Each point is reached from the start by the listed moves, each made once or not at all, plus a little noise. Say if it took an odd or an even number of moves. Then give how often each move was made.
In the rows, 128 means zero.

Moves:
(1): [183  73 131 129 166 146]
(2): [125 134  83 133 146 142]
(3): [115 128 161  92 137 153]
Start: [117 121  95 120 139 113]
Points:
[169  68  98 123 178 130] -> odd (1, 0, 0)
[156  67 128  85 186 159] -> even (1, 0, 1)
[168  73  53 127 193 145] -> even (1, 1, 0)
[157  73  82  89 203 171] -> odd (1, 1, 1)
[101 132  82  87 165 153] -> even (0, 1, 1)

Moves:
(1): [137 116 119 170  96 108 123 151 131 145 140 115 154]
(2): [144 172 118 106 131 115 123 112 117 135 118 110 126]
(3): [112  97 168 122 138 136 134 135 112 147 149 145 136]
(4): [112 142 134 150 149 138 141 149 141 111 125 114 144]
(5): [139 122 126 140 165 105 126 112 121  96 108 124 129]
(6): [134 115 132 111 150 152 118 131 145 143 128 119 134]
(7): [152 142 141 121 113 106 176 131 144 159 123 108 128]
(8): [143 138 144 156 138 136 108 170 140 156 154 126  97]
(9): [116 150 113  96 136 123 117 150 171 104 146 109 129]
(10): [114 154 126 115 153 125 132 115 138 161 148 126  92]
(11): [127 136 133 148 139 145 150 123 111 116 150 125 135]
Start: [145 144 121 129 158 142 120 109 122 117 130 110 122]
Points:
[139 162 130 184 227 145 155 107 111  56 130  90 145] -> odd (0, 0, 0, 1, 1, 0, 0, 0, 0, 0, 1)
[150 211  95  74 167 126 105 116 151 100 138  71 121] -> even (0, 1, 0, 0, 0, 0, 0, 0, 1, 0, 0)
[160 183 168  64 201 136 165  90 133 221 156  75 100] -> odd (0, 1, 1, 0, 0, 1, 1, 0, 0, 1, 0)
[156 147 104 152 202 134 117 134 161  80 160  62 164] -> odd (1, 0, 0, 0, 1, 1, 0, 0, 1, 0, 1)
[139 190 140 180 249 131 115 142 154 133 147  88  69] -> even (0, 0, 0, 1, 1, 0, 0, 1, 0, 1, 0)
